Each row is a point. Examples show where two turns around zero, p and q, send a point. Write where each new point lands after one turn and then the other. Backwards means that the second turn is done in reverse. Each puzzle has new turns, and all numbers are rounded.
In the rows, zero is written as 128.

Turn p:
[157 135] -> [158 132]
[125 152] -> [127 152]
[103  96] -> [100  99]
Turn q:
[154  97] -> [159 101]
[119 161] -> [114 159]
[111 126] -> [112 123]
Where do these land?
q, then p: [142 121] -> [142 122]
q, then p: [157 114] -> [158 116]
p, then q backwards: [124 114] -> [121 115]
p, then q: [ 89 163] -> [ 87 161]

Turn p:
[116 158 119  69] -> [146 142  67 145]
[114 131 141 152] -> [102 134 143 130]
[131  97 152 140] -> [111 109 141  98]
[155 156 107 132] -> [160 154 139 140]
[124  99 121 146] -> [122 101 149 127]
Turn q:
[ 88 136 130 164] -> [ 93 143 135 166]
[160 124 159 122] -> [129 124 149  88]
[ 63  95 126 127] -> [ 89  88 108 171]
[124 140 111 120] -> [137 137 110 134]
[154 145 141 110] -> [137 140 125  93]
[143 130 101 137] -> [156 138 132 141]
[163 126 128 115] -> [154 126 135 102]
Where do these land?
q, then p backwards: [169 119 160 125] -> [164 102 149 147]
p, then q: [153 137 109  89] -> [176 140 137 119]
q, then p backwards: [ 95 144 112 141] -> [ 98 157 120 125]
p, then q: [116 142 131 118] -> [132 140 123 144]
q, then p: [115 136 107 165] -> [108 155 158 132]
p, then q: [114  94 171 104] -> [137  89  84 145]
q, then p backwards: [134 125 106 154] -> [134 144 101 142]
